Every row gives one point. A path goes straight from each point to the next, and from the last back to the first. The post is the endless flat space through its rows: a point in 2 columns, a line in 3, a plane in 4, and so on, so that a path can go around it. How many times does the path go around the post? Going back the other way cancels.
In the rows, 128 means zero.

Post (2 x 3):
[[105 137 176]
 [112 138 118]]
Path (14 x 3):
[[138 139 129]
 [110 151 183]
 [ 94 175 158]
 [111 168 121]
 [142 165 128]
 [125 134 116]
 [127 141 144]
 [107 157 135]
 [ 84 150 131]
 [ 88 153 157]
 [ 91 173 131]
 [ 59 140 172]
 [104 123 146]
 [131 106 139]]
Times around: 1

Post (10 x 11):
[[125 154 197 158 141 108 161 109 132 131 121]
 [120 160 125  90 127 130  73 116  92 186 119]
 [118 136 150 190 150  94 119 141 204  87 159]
 [104 151 152  99 153 124 147 125 156  81 125]
 [ 97 144 146 129 167 135 111  56 104 113  92]
 [111 137 120 110 149 135 193 150 162 162  80]
 [112 149 123  77 139 160  89  70 130 181 154]
 [ 99 143 117 103 105 208 113  96  79 154 156]
 [112 135 168 138  99 176 120 131 192  83 116]
 [112 145 120 132 101  85 100  86 166 111 153]]
Path (16 x 11):
[[ 74 130 127 116 107 149 143  72 132 111 117]
 [100 103 109 114 153 122 118  92 148 126 130]
 [120 126 130 131 153 111  97  91 111 115 134]
 [ 70 107 111 114 127  94  98  99 153 106 127]
 [ 74 146 153 122 130 128 119  91 166 131 148]
 [100 166 120 155 123 115 127 103 133 129 123]
 [138 163 147 132 115 114 144 148 166 121 131]
 [145 151 114  87 152 129 141  89 115 108 127]
 [120 114 181 121 131 115 153 101 111 118 142]
 [ 93 124 176 142 159  96 123  93 133 125 136]
 [ 61 135 148 152 121 136 113  85 151 122 121]
 [101 122 150 105 120  98 103 118 140 138 126]
 [131 116 142 147 170 164 148 108 168 133 150]
 [129 158 134  87 128 133  88 104 155 135 108]
 [123 199 168  94 118 127 120  95 131 107 124]
 [ 86 163 134 103 127 133 114 123 158 153 101]]
Times around: 0

Post (17 x 18):
[[133 110 102 156 151  96 102  91 170 122  99 146 133 153  83 152 145 122]
 [133  99 148 127  99 152 121  96 116 103 136 115 120  93 131 156 150 140]
 [148 135 154 126 185 109 168 134 142 134 160 166 129 168  91 144  58 139]
 [123 133 175 133 209 110 156 140 134 194 160 113 180 207  79 155  96 112]
 [151 109 102 145 118  90 145 101 125  90 112 113 176 146  86 132 130 145]
 [133 119 130 145 100  86 139  62 151 112 116 115 126 141 102 125 112  80]
 [119 117 108 123  93 186 127 146  99 136 119  77  85 117 128 119 110 126]
 [127 107 125 168  85 104 119  87 149 116 137 164 146 162 127 100 165 134]
 [149 122 122  78  97 132 147 143 148 138 112  93 112 114 168 133 126 121]
 [125 121 149 137 183 114 156 159 162 218 158 141 187 139  62 153  40 126]
 [127 120 140 141 113 108 131 155  98 150 106  82  84  87 158 124 112 134]
 [141 115 131 103 178 111  99 170 102 173 164 113 171 153 126 155  64  90]
 [136 131 133  81 157 173 160 111  68 216 120 120  91  89 139 109  77 170]
 [139 118 113 118 119  97 115 122 148  95 159  95 113 105  99  98 173 107]
 [128  96 141 140 124  98  79  89 177  89 126 101 158 155 107 103 125 144]
 [141  94 136 117 144 178 166 138 102 130 104 114 106  75 160  85 125 107]
 [138 105 162 132  94  98  89 103 142 104  98 165 152 169  52 114 156 131]]
Path (17 x 18):
[[121 124 116 154 176 120 129 115 129 128 111 129 165 142 124 149 117  84]
 [103  96 139  97 155 115 171  82 137 126 131 100 129 110 100 157 131 138]
 [147  81 170 106 137 127 146 112  92 135 144 136 185 138 123 103 110 171]
 [159  98 139 150 151 108  75 151 119 116 117 108  91 175  82 104 146 125]
 [152 135  91 136 126  87 140  93 132 131 117  97 135 151 144  82 112 106]
 [126 136 129 152 151  89 128 103 111 155 149 126 149 141 110  98  93 128]
 [132 110 116 107 115 143 123 126  80 132 128 103 175 122  99 138 112 145]
 [ 82 110 118 113 112 103 117 120 149 143 143  93 132 139  69 163  83 117]
 [136  68 145 146 137 123 188 124 112 138 127 121 122 120 100 106 152 138]
 [171 132 123 134 154  95 126 122 165 139 119 111 117 142  82 121 151 125]
 [148 127 109 150 116 130 117 101 130 109 123 107 137 134 104 129 114  61]
 [134 105 164 134 177  79  90 106 121 126 102 155 129 106 110 131  97 115]
 [133 108 116 110 160 124 143 121 108 112 169 121 141 138 107 145 107 141]
 [138 104 165 120 173  96 141  98 118 125 209 129  95 130 124 122 136  88]
 [173 102 136 140 114 116 100 100 102 154 105 138 132 130  86 139 147  99]
 [144 121 146 143 138  94 115 136 115 153 126 132 135 109  91 141  73  90]
 [133 123 150 133 142 124 102 160 140 148 149  92 127  97 176 122 149  84]]
Times around: 3

Post (17 x 18):
[[155 113 134 117 130 119 163 130 105 182 128 113 112  86  93 167 120  71]
 [157  97  75 101 129 164 141 102 167 133 102 109 118 147 126 115 118 106]
 [ 86 111 130 142  79 111 138 161  90 141 139 149  81 122 112 126 137 153]
 [134 113 123 120 149 138 159 154 183 153 102 115 103  92  70 121 152 197]
 [107 122 137 146 138 147 173 179  82 100 124 135 135 136 137 158 153 136]
 [115 186 144 140  97  74 138 164 165  86 143 107 120 135 128 219 128 150]
 [175  79 133 141 118 128 181 136 150 156 149 121 107 107 130 127 116 135]
 [128 117 150 170 130  97 142  98 114 142 119 160 103 110 130 172 112 134]
 [183 121 127 128 134 102 112 171 159 156 116 108 144 100 161 177  60 110]
 [115 115 112 137  66  91 155 142 108  96 117 135 137 110 169  92 168 135]
 [139 100  85 169  97 159 111  96 142 149 154 129 108  75 140 116 148 134]
 [ 89 114 131 191  89  66  72 161  94 117 150 121 142 189 163 100 158 130]
 [118  76 116 103 168 135 165 105 140 136 148 127 118  92 147 151 133 152]
 [138  92 121 123 146 169 132  71 102  77 129 102  92 100 143 101 140  93]
 [121  52 146 148 120 149 154 157  99 161 110 120  71  66 164 154 180 103]
 [102 140 133 133  69  98 115 126 173  93 129 165 126 131 109 109 134  80]
 [144 126 156 116  88 143 117  88 146 112 124 111 161 119 127 184 106 125]]
Path (18 x 18):
[[112 132 164 148 129 143 143 106 105 151  95 116 108 136  99 171 144 107]
 [133 125 130 129 166 127 142 108 122 151 115 112 104 135 131 177 160 123]
 [143  96 125 134 109 117 138 164 129 140 141 135 138 143 133 146 159 159]
 [130 115 124 142 111  89 149 132 114 138 148 158  94 100 117 158 102  97]
 [125  94 134 129 105  83 158 170  79 109 145 103 100 119 123 177 127 147]
 [131 124 129 138  98 164 176 132 120  96 142 171 120 132 103 149 153 136]
 [170 113 129 139  81 125 138 152 102 107 145 104 104 118 132 148 165  87]
 [140  70 163 114  77 108 115 121 184 143  62 132 148  72 113 113 145 138]
 [135  75 125 127  95 220 159 128 115 127 106 120 126  73 115 140 109 105]
 [146 100 198 137 120  98 103 127 133 122 131  90  90 126 141 142  81  52]
 [136 140 113 124 125 150 131  81  60 164  97 101  91 146  88 139 138  72]
 [151 122 149 140 107 114 131 170 106 116 102 137 120 112 150 155 127 130]
 [135  99 135 107 102 127 116 107 126 145 102 152  92 101 119 140 129 111]
 [154 103  89 151  94 135 136 132 147 166 146 127 115 133 178 126 157 113]
 [153 110 128 164 137 145 137 105 112 168  84 110 105 131 159 122 122  83]
 [104 119  97 115 129 108 168 136 130 145 138 139 143 122 163 156 163 174]
 [159 128 123 145  94 119 181 125 130 102 140 175 142 123 140 125 127 126]
 [178 110 138 152  93 141 139 100 143 147 152 110 134 124 169 114 124  87]]
Times around: 1

Post (17 x 18):
[[162 106 157 121 157  57 123 136 103 155 157 140 147 126 114 124  87 117]
 [118  84 161 184 129 177 143 113  88 127 110 142 105 111 165 121 107 116]
 [125 106  81 152 157 118 130 110 152 161  90  45  88 136  79 126 139 128]
 [147 109 161 144  84 139 149 129 134 160  81 133 149 109 112 127 121 151]
 [184  95 154 133 142  93 106  89  92 148 166 154 150 155  80 110 167 112]
 [140 136  95 147 139 133 119 145 123 148  83 166  96 118  75 119 156 142]
 [148 108 123 136 144  98 135 125 126  66 135 139 173 153 126 128 131 125]
 [142 144 104 170 119  84 106 126 101  65 124 127 145 166 135 141 103  99]
 [135 148  90 105 128  65  85 129 125 148 153 142  68 139 134  71 135 194]
 [130 111  92 170 124 181 175 107  83 130 136 147  91 135 112 152  92 122]
 [181 157 156 132 154 104 165  23 129 109 112 142 159  75 116 125 125 116]
 [138 109  55 142 141 108 135  97  94 168 131 121 136  99 111 138 124 133]
 [159 128  93 106 129 183 131 113 132 131 104 130 103 112 127 149  89  88]
 [127 109 149 168 127 160 135 115 135 162 104 156 107 136 147 165 110 145]
 [105 126  87 166 152 135 107 130 123 167 137  88 138 117 102 126  84 158]
 [130 105 209  81  80 170 119 121 113 172 153 150  75  74 118 183 149 148]
 [155  98  79 168 116 128 139 134 154  85 169 162  98 123 139 112  97  77]]
Path (15 x 18):
[[155  94 107 146 136 101 157 105 151 104 147 164  93  98 148 179 132 115]
 [168  72 128 138 108 136 124  62 139 112 106 136 120 128 127  85 136 127]
 [113 112 146 143 113  96 105 118 138 120 120 119 123 115  90  92 102 108]
 [127  82 130 137 126 104 140  77 113 120 108 148 121  64 157 101  80  98]
 [166  86  78 166 142 116 136 113 129 152 127 175  98 141  97 133 141 166]
 [163 113 109 143 162 154 157  91 116 120 117  90 114 117  92 174 117  90]
 [160 153 124  81 143  80 133 122 128  82 113 138 107 133 150 136 140 120]
 [132 113 109 130 155 133 137  96 133 146 142 115  85 129  82 153 154 114]
 [104 109 125 145 147  80 142 107 141 159 109 167 128 127 138 107  96 171]
 [151  91  93 124 131 147 120 101 150  91 119 139 114 136 159 146 129 115]
 [133  98 123 151 145 140 147 152 147 128 106 135 153 126 106 131  90 151]
 [113  92  73 121 129 120 153 116 130 111 123 183 139  98  88 188 125 145]
 [101 148 100 100 150 139 144 125 153 118  93  97 124 129  75 143 143 130]
 [103 146 147 108 152 144 103 141 134 131 105  70 128  77 114 114 124 139]
 [145 122  85 141 133 129 128 140  89 166 128 100 109 125 139 148 121 132]]
Times around: 0

Post (17 x 18):
[[124 208 124 111 140  76 127 103 113 130 138  91 141 146 140 141 163 119]
 [130 158 106 122 148 159 145 119 132 133 127 155 153 115 104 100 124  95]
 [145 135 146  95 121  67 119 117 107 118 112  84 147 108 142 103 174 133]
 [133 164  87  78 118 142 160 142 125 148 133  98 156 136 112 180 130 175]
 [138 130 105 110 101 130 170 165  97 110 141 121 125 141  93 143 116 155]
 [130 103 157 131 143 138 164 138 149 164  86 109  95 126 128 170 149 127]
 [ 84  84 100 159 138 142 150 158 153 111 121  93 105 133  77 140 157 124]
 [114 131 117  76 135 122 166 119 121 111 150 114 117  90 121 159 146 101]
 [142  98 135  87 143 144 155 100 142 118 143 150 119 173 138 174  90 139]
 [132  99 111 115 106 123 119 147 184 133 118 105  78 132 130 125 110 114]
 [157 162 144  95 156 133 123 128 144 143  93 116 137 115  98 171 125  99]
 [124 114 142 183 162 133 120 158 116 138 102 168 119  98 173 107 188 131]
 [112 150 142 188 114 132 135 123 131 129  93  84 113 114 135 142 126 111]
 [114 135 105 155 116 113 162 178 121 135 130 106 151 141 118 117 111 105]
 [110 103 160 113 146 109 138 156  97 140  92 151 100 146 144 172 107 169]
 [109 169 126 126 104  61 142 110 121 121 115 121 131 117 122 162 139 130]
 [125 135 166 124 154 135 151 132 130 105 136 159 141 105  90 129 121 168]]
Path (29 x 18):
[[115 111 139 117 145 103 133 151 123 150  94  94 123 141 156  99 126 125]
 [ 94 131 141 178 138 155 130 128 130 126  52 112 126 121 122 128 144 135]
 [122 112 103 120 126 162 123 177 157 111 138  90 107 164  87 138 173 141]
 [128 137 191  61 154  76 125 142  67  87 180 130 139 125  98 176 142 170]
 [123 185 142 149 158 166 128 109  87 128 116 113 118  85 130 135 150 128]
 [127 134 107 148 144 132 118 164 127 131  89 153 113 100 119 137 138 121]
 [ 97 161 123 107 130  87 157 138  76 135 113 161 154 141 151  93  94 119]
 [ 99 114 123 125 147 136 151 142 149 128 118  99 159 176 113  83 116  68]
 [112 200 122 135 103 164 127 117  81 140 100  97 123  96 100 180 113 108]
 [119  78 195 115 136  92 161 122 129 117 146 147 136 130 116 158 104 164]
 [150 178  91  87 112 112 137  96 100 106 186 109 153 115 155 142 141 154]
 [183 227 106  90 119 106 166 100 142 134 176  93 116 192 165 140  96 145]
 [170 178 131 131  80 120 165 116 138 153  75 117 126 101 155 171 116 111]
 [145 159  74  58  62 147 161  91 177 122 112  88  93 117  40 174 132 119]
 [122 116 125  51 112  47 138 106 116 113 167 145 112 122 170 176 190 173]
 [113 153 114 119 117 147 122 136 133 167 135 110  96 117 116 174  96 109]
 [132 134 140 122 137  93 135 121 121  99 158 146 132  98 134 179 149 170]
 [156 170  90  84 146 106 146 145 156 140 162  74 122 150 135 140 144 102]
 [118 165 120  87  96 112 185  94 155 157  98 137 119 105 116 134  85  87]
 [144 113 165 142 110  89 143 108  99  85 114  95 123 135 142 170 162 132]
 [116 171 124 105  94  92 115 156 114 178 119 158 108  90 160 164 134 131]
 [120 152 139 145 124 127 150 142  84 149 131 152 107 103 101 123 110 112]
 [144 117 102 127 128 127 151 154 134 150 115 137 141 128 148 113 108  91]
 [134 120 117 112 119  93 103 138 161  90  77  90  99  73 128 174 156 159]
 [159 162 114 141 100 134  77 145 167  86 100 112 112  72 114 149 159 137]
 [115 154 138  96 108 132 177 107 133 112 139 109 168 124  94 152  74 114]
 [123 149 124  97 139  94 143 171 121 187 127 142 102 152 149 141 116  99]
 [133 126 148 144 126 104 198 169 134 183 140 131 138 143 156 163  83 130]
 [138 134 159 116 143  89 137 139  94 137 111 135  98 126 151 177 130 148]]
Times around: 5
